Each row of a before or after table is a point. The points were changed in one or more steps. Then noise was added and the rows were shuffled. The steps act on columns, c1 being the first. Write out the steps. A step turns or swaps two columns, mirrors them in a line or flattens them onto one, adds a multiple of one to another, or multiplies or shifts one. Angles are multiples of 10 degrees, from the lower column toward the higher: turns from -170 to 170, lines from 10 to 170 but not 90. Use the fewest steps. Two steps may share a column if one is a turn and the other turns, adds or multiplies; they go together, in the order done. Otherwise the lowest column goes first.

Before:
array([[  18,   28,    2],
       [  49,   15,  -33],
       [  43,   39,  -53],
       [  37,  -28,   68],
       [ -14,  -54,  104],
       [  -3,   10,    7],
       [  38,   30,  -25],
       [  -4,  -69,   22],
       [  16,  -12,   21],
       [ -12, -106,   59],
       [ -32,  -69,    0]])
After:
array([[  30,  -39,   67],
       [ -20,  -68,   22],
       [ -33, -106,   56],
       [  42,   21,  -26],
       [  44,    7,  -32],
       [ -26,  -48,  103],
       [  21,   25,    2],
       [  18,  -13,   21],
       [  -3,    9,    7],
       [  50,   33,  -56],
       [ -46,  -64,   -2]])
Steps: turn c1 and c2 by -10 degrees

Before, 13 rows:
array([[ 62, -59, -78,  17, -37,  61,  40, -49],
       [ -6,  49,  45, -54,  10, -27, -82,  52],
       [-55, -25,  -7,  31,  -8,  67, -44, -25],
       [ 22, -26,   9, -53, -45,  45,  37,  -9],
       [ -9,  43, -67, -90,  53,  49, -30, -37],
       [  1,  56, -54,  33, -50, -39, -73, -11],
       [-54,  63,  40,  14,  34,   0, -29,   7],
       [-60, -54,  47,  24,  20,  47, -73, -16],
       [-26, -10, -64,  28,  16,  25,   3, -22],
       [ 17, -52, -71, -88,  -8,   1, -55,   7],
       [ 25,  -7,  28,  19, -27,  51,  19,  62],
       [-23,  64, -69, -55, -51,   2, -59,  15],
       [-40,  18,  16, -36,  46,  11,  34,   8]])
After (13 x 8):
array([[ 61, -58, -79, -20, -38,  62,  41, -48],
       [-58, -49,  46,   8,  19,  47, -72, -27],
       [ 25,  -9,  28,  55, -25,  50,  18,  35],
       [-27, -11, -61,   8,  15,  24,   3, -35],
       [ 19, -50, -69, -65,  -6,   2, -53,  63],
       [-54, -25,  -9,   5,  -7,  65, -43, -39],
       [-52,  61,  39,  14,  31,  -1, -29,  -6],
       [  3,  56, -52,  18, -54, -39, -73, -30],
       [-24,  64, -69, -32, -51,  -3, -58,  51],
       [-42,  18,  15, -23,  44,   8,  33,  29],
       [-10,  50,  43,  -6,   8, -26, -86,  76],
       [ -8,  39, -68, -93,  50,  47, -26,  31],
       [ 22, -29,   9, -44, -45,  44,  33,  28]])
Steps: turn c4 and c8 by -40 degrees

Before (12 x 12):
array([[-11, -51, -40,  15, -20, -32,  22,  38, -39, -42,  90,  -8],
       [ 36,  16,  48, -58, -24, -81,  18, -75,  51, -86,  81, -32],
       [-42,  -2,  -7, -44, -39, -10, -68, -10, -65,   7,   2, -31],
       [-58,  20,  74, -44,  47,   9, -40, -28,  43,  43,   0,  -8],
       [  8,  34,  81,  19,  35, -47,  45,  -7,  -4, -79,  19, -45],
       [-92, -39,  41,  19, -18, -17,  39,  26, -62, -75,  49,  66],
       [-19,  10, -17,  63,  73, -39, -86, -42,  -3,  21,  86, -43],
       [-24, -34,  40,  46, -45, -30, -22,  -5, -15,  41,  82,  59],
       [-36,  44,  39,  25, -38,  23,  11, -61,  57,  31,   7,  27],
       [ -3,  50,  10,  43,  68, -97, -73,  56,   1, -67, -27,   0],
       [ 25,   0,  36,  25,  44, -62, -39, -66,  57, -19, -16, -26],
       [-30, -11,  72,  56, -15,  17, -39,  31,  32, -51,  16,  49]])
After (12 x 12):
array([[   6,   -3,   47,   40,  -42,  -10,  -68,   -9, -195,    9,   50,
         -32],
       [  81,  -37,   59,  -13,  -18,  -19,   40,   23, -188,  -74,  100,
          66],
       [  48,  -33,   -1,  -45,  -43,  -31,  -25,   -3,  -47,   40,  130,
          60],
       [  41,   44,   22,  -36,  -38,   21,   13,  -62,  171,   31,   59,
          28],
       [  62,  -11,   16,  -75,  -16,   21,  -40,   29,   96,  -50,   63,
          52],
       [  15,   20,   99,  -29,   47,   10,  -41,  -29,  130,   43,   50,
         -10],
       [   9,   32,   25,  -79,   33,  -47,   44,   -6,  -11,  -80,   68,
         -44],
       [  -6,    2,  -11,  -50,   44,  -58,  -38,  -69,  174,  -19,   33,
         -26],
       [  27,   51,  -24,  -23,   69,  -97,  -74,   58,    3,  -66,   21,
           1],
       [  19,  -54,  -22,   30,  -18,  -31,   22,   38, -114,  -43,  138,
          -7],
       [ -61,   13,   45,  -32,  -25,  -80,   17,  -74,  154,  -85,  132,
         -30],
       [  57,   13,  -37,   -3,   70,  -40,  -85,  -40,  -11,   20,  136,
         -46]])
Steps: turn c1 and c4 by -140 degrees; turn c3 and c4 by -60 degrees; multiply c9 by 3; shift c11 by 50

Before:
array([[  25,   25,   31,   -1,   13,   38,  -37,   21,   48,   24,  -60,
          34,  -53,   31,  -61,    4,  -31,   46,    3,  -15],
       [  31,   -3,  -50,  -14,    6,   -6,  -54,  -21,   17,  -12,   10,
          28,  -15,   21,   22,   49,   35,   42,  -35,  -20],
       [ -39,    3,  -38,   30,  -23,   23,  -42,  -34,  -13,   33,  -54,
          20,   25, -141,   49,   15,  -62,   35,  -20,   29],
       [  44,    6,  -43,   -9,  -47,   -5,   82,  -13,   15,  -29,  -44,
          19,   -3,   11,  -21,   30,   45,   40,   12,   25],
       [  -8,    1,  -44,  -18,  -39,   41,  150,   36,   25,  -12,   66,
        -106,  -62,   16,  159,    9,   -7,   48,  -87,  -10],
       [  41,    9,  -50,   50,  -42,   -7,   -9,  -17,  -23,  -12,  -24,
          30,   15,   -8,  -44,   35,  -38,  -82,    6,  -35],
       [  20,   23,  -14,    7,  -22,  -20,  -49,  -33,   40,   -8,    1,
          31,  -39,  -66,  -25,   -1,   30,   13,  -15,  102],
       [ -20,   41,  135,    1,   -2,   34,   47,  -25,   39,   13,  -41,
          34,  -65,    4,  -57,   23,   49,   48,   14,   44]])
After (8 x 20):
array([[  25,   -1,   32,   -1,    4,   40,  -36,   26,   50,  -16,  -94,
          34,  -51,   30,  -62,   15,   -2,   48,    1,  -16],
       [ -20,    6,  132,    3,  -14,   33,   49,  -33,   38,  -25,  -67,
          34,  -65,    2,  -58,   33,    5,   48,   12,   45],
       [  21,    7,  -18,    7,  -29,  -20,  -50,  -37,   38,  -50,    1,
          31,  -41,  -64,  -25,    9,    7,   13,  -16,  101],
       [  40,   15,  -48,   50,  -41,   -6,  -11,  -10,  -21,  -52,  -37,
          30,   15,   -9,  -48,   48,    1,  -80,    5,  -37],
       [ -40,    8,  -37,   32,  -21,   24,  -43,  -20,  -13,   -7,  -86,
          20,   25, -141,   49,   24,    4,   36,  -19,   31],
       [  45,   14,  -43,   -8,  -43,   -3,   82,  -22,   16,  -69,  -73,
          18,   -3,   10,  -20,   41,    1,   42,   14,   26],
       [  -9,   11,  -45,  -20,  -38,   40,  152,   38,   28,  -50,  105,
        -106,  -62,   19,  159,   19,   -6,   47,  -89,  -13],
       [  32,   -2,  -49,  -14,    5,   -6,  -55,  -27,   17,  -53,   17,
          30,  -16,   21,   22,   60,    4,   43,  -33,  -20]])
Steps: flatten c2 and c5 onto the line at 110 degrees; flatten c8 and c17 onto the line at 170 degrees; shift c10 by -40; multiply c11 by 1.6; shift c16 by 10

Before, 10 rows:
array([[  41,  -68,  -40,  -54,   31,   -8,  -24,    3,   31,  -52,   30,
         -14,  -32,   10,   28,   -7,  -35,   69,  -32,   31,   20,   41,
         -20,   40,   12,  -86,   13,   46,  -85,   40,  -74,   22,   18,
         -54,   64,  -56,  -69,   43,   27,   -1,   -4,   42,  -42,  -34,
          45,  -31,   47,   -9],
       [ -32,   30,  -37,   78,  -43,  -41,   45,  -60,   20,  -18,  -43,
         -19,   41,  -19,  -12,  -30,   51,   64,  -37,  -16,    5,   36,
          59,  -25,   85,    9,   77,   60,   17,  -10,   41,   -6,   46,
         -31,   61,  -50,   64,   21,   48,   65,   22,   65,   30,  -40,
         -11,   -7,   21,  -25],
       [ -18,   35,  -16,   42,  -80,  -51,  -59,  -26,    7,   30,  -26,
         -35,   43,   17,    6,  -31,   42,   47,   34,  -47,  -25,   45,
          26,  -53,   47,   -6,   49,   35,   -2,  -36,   -4,  -19,   45,
         -57,   15,  -63,   36,   16,   16,   20,   17,    7,   -4,  -92,
         -13,    2,   57,   12],
       [ -37,   10,   48,   55,  -13,   31,   16,    3,  -12,   46,  -60,
           7,  -39,  -14,  -28,    9,  -22,  -59,  -17,  -53,  -28,  -55,
          -6,   19,  -57,  -31,  -89,  -79,   10,   -9,  -78,   52,   47,
          76,  -17,   61,  -79,  -59,   -3,  -49,  -25,   17,  -17,   44,
          14,   -4,  -40,   -2],
       [  37,  -18,  -19,  -31,  -12,  -18,   -7,  -19,   28,  -71,   66,
         -26,  -43,   -4,   -9,   26,  -14,   13,   62,   62,    9,   68,
           2,  -44,    8,  -76,   13,   15,  -38,   39,  -39,   40,    6,
         -15,   97,   -5,  -12,   60,   37,   18,   32,   27,  -27,  -42,
          -1,  -12,   89,  -61],
       [ -50,  -49,   16,   53,   21,   19,  -13,   28,  -13,   20,  -21,
         -32,  -14,  -41,  -43,   -3,   37,  -40,  -29,  -30,  -25,   -8,
        -103,  -14,  -63,  -18, -109,  -84,   34,   30,  -46,   35,   78,
          40,   28,  -25,  -70,   -5,    9,  -88,   24,    7,  -29,   34,
          56,  -22,  -66,  -18],
       [  16,   37,   25,   37,  -17,  -21,   56,  -90,   21,    7,  -15,
         -16,   74,  -11,   10,  -13,   75,   54,   12,   11,  -31,   48,
          92,  -10,   11,   -1,   42,   61,  -23,  -51,   67,  -71,   19,
         -63,   23,  -76,   91,  -15,  -27,   20,   35,   60,   -3,  -84,
         -19,  -39,    6,   -3],
       [ -30,   -8,  -20,    4,   39,    9,  -63,    5,   25,   37,  -39,
          13,  -97,  -15,  -88,   -6,   13,  -15,   -9,   -8,  -13,  -56,
         -72,   35,  -49,  -60,  -82,  -90,   75,   -8,  -38,   -4,   42,
          62,   -2,  -29,  -66,  -26,    5,  -64,   -6,   -6,   18,   59,
          27,   -1,  -16,  -18],
       [  19,  -31,  -46,  -65,   34,  -21,    5,    3,   37,  -67,   48,
         -73,  -15,  -37,   20,   -1,    0,   53,   53,   28,  -16,   26,
          37,   13,   23,  -99,   13,   40,  -73,   38,  -31,   33,  -18,
         -27,  105,   -2,  -14,   40,   66,   -5,   25,  -20,   23,  -43,
         103,  -40,   33,   42],
       [  -1,  -11,   42,   16,    5,   62,  -60,   -4,  -69,   20,  -32,
          52,  -54,  -17,  -52,   42,  -10,    6,  -14,  -51,  -12,  -71,
         -80,    6,  -25,  -27,  -90,  -40,   30,  -28,   -7,   74,   50,
          77,   28,   14,  -67,  -25,   41,  -85,   21,  -31,  -50,   52,
          25,  -18,  -39,  -18]])
After, 10 rows:
array([[ -37,    8,   47,   54,  -12,   32,   15,    2,  -13,   10,  -59,
           8,  -39,  -15,  -29,    6,  -21,  -60,  -18,  -93,  -26,  -54,
         -21,   20,  -57,  -31,  -88,  -79,   46,   -8,    6,   53,   45,
          77,  -16,   61,   -4,  -60,  -80,  -50,  -26,   17,  -19,   43,
          13,   -7,  -12,   -3],
       [  42,  -68,  -41,  -51,   33,   -9,  -26,    2,   31,  -85,   29,
         -13,  -33,   10,   28,  -21,  -35,   69,  -34,  -49,   20,   40,
           7,   40,   11,  -85,   13,   44,  -50,   39,  -64,   23,   17,
         -53,   64,  -56,   27,   43,  -70,    0,   -5,   43,  -42,  -34,
          45,  -25,    4,   -9],
       [ -49,  -46,   16,   51,   20,   17,  -12,   27,  -14,   34,  -21,
         -32,  -12,  -42,  -44,  -13,   37,  -40,  -29,  -56,  -25,  -10,
        -106,  -14,  -64,  -18, -109,  -84,   20,   30,    4,   36,   77,
          40,   28,  -24,    8,   -5,  -71,  -88,   23,    7,  -29,   33,
          55,  -18,  -60,  -18],
       [ -28,   -8,  -20,    5,   42,    9,  -62,    5,   25,   75,  -39,
          12,  -98,  -15,  -89,   -6,   12,  -15,   -7,  -39,  -13,  -56,
         -61,   33,  -49,  -60,  -82,  -90,   38,   -9,  -12,   -4,   43,
          62,   -1,  -29,    3,  -27,  -66,  -63,   -8,   -5,   19,   58,
          26,    1,  -37,  -19],
       [  15,   37,   26,   37,  -19,  -19,   56,  -90,   21,  -22,  -13,
         -15,   73,  -12,   10,  -29,   73,   56,   11,   62,  -31,   49,
          73,  -10,   10,   -1,   43,   62,    7,  -52,   24,  -71,   19,
         -62,   24,  -76,  -26,  -17,   91,   19,   35,   60,   -2,  -83,
         -19,  -27,   40,   -2],
       [ -31,   29,  -36,   78,  -42,  -40,   44,  -60,   20,   17,  -42,
         -18,   41,  -20,  -12,  -29,   52,   62,  -38,   28,    6,   35,
          52,  -24,   85,   10,   77,   60,  -18,  -10,   34,   -7,   46,
         -31,   62,  -50,   48,   21,   64,   66,   22,   67,   31,  -39,
         -11,    8,   30,  -25],
       [  -1,  -10,   42,   16,    5,   62,  -60,   -3,  -69,   30,  -32,
          53,  -55,  -18,  -53,   28,  -10,    6,  -14,  -31,  -11,  -71,
         -77,    3,  -25,  -28,  -89,  -39,   21,  -27,   41,   72,   50,
          75,   27,   14,   39,  -24,  -66,  -86,   22,  -32,  -50,   51,
          25,  -37,  -45,  -19],
       [  19,  -31,  -45,  -65,   34,  -23,    5,    3,   37,  -74,   47,
         -73,  -16,  -36,   21,  -20,   -1,   53,   52,  -13,  -17,   27,
          41,   14,   24,  -98,   13,   41,  -67,   39,  -41,   34,  -20,
         -26,  106,   -2,   67,   39,  -14,   -6,   25,  -22,   23,  -44,
         102,  -35,   24,   42],
       [ -18,   35,  -16,   43,  -79,  -52,  -60,  -28,    7,   -3,  -24,
         -33,   43,   17,    6,  -25,   42,   47,   34,  -28,  -25,   46,
          45,  -53,   46,   -5,   49,   35,   29,  -38,   38,  -20,   45,
         -59,   14,  -62,   17,   16,   36,   19,   16,    6,   -4,  -93,
         -13,   17,   25,   12],
       [  37,  -18,  -19,  -31,  -14,  -18,   -8,  -19,   27,  -38,   67,
         -25,  -44,   -5,   -9,   16,  -12,   14,   62,   -2,   10,   68,
          39,  -45,    8,  -76,   12,   15,  -72,   38,  -73,   39,    6,
         -15,   98,   -5,   38,   59,  -12,   18,   34,   24,  -26,  -43,
          -2,  -23,   23,  -62]])
Steps: swap c10 and c29; turn c16 and c46 by -30 degrees; turn c20 and c31 by -60 degrees; flatten c23 and c47 onto the line at 30 degrees; swap c37 and c39
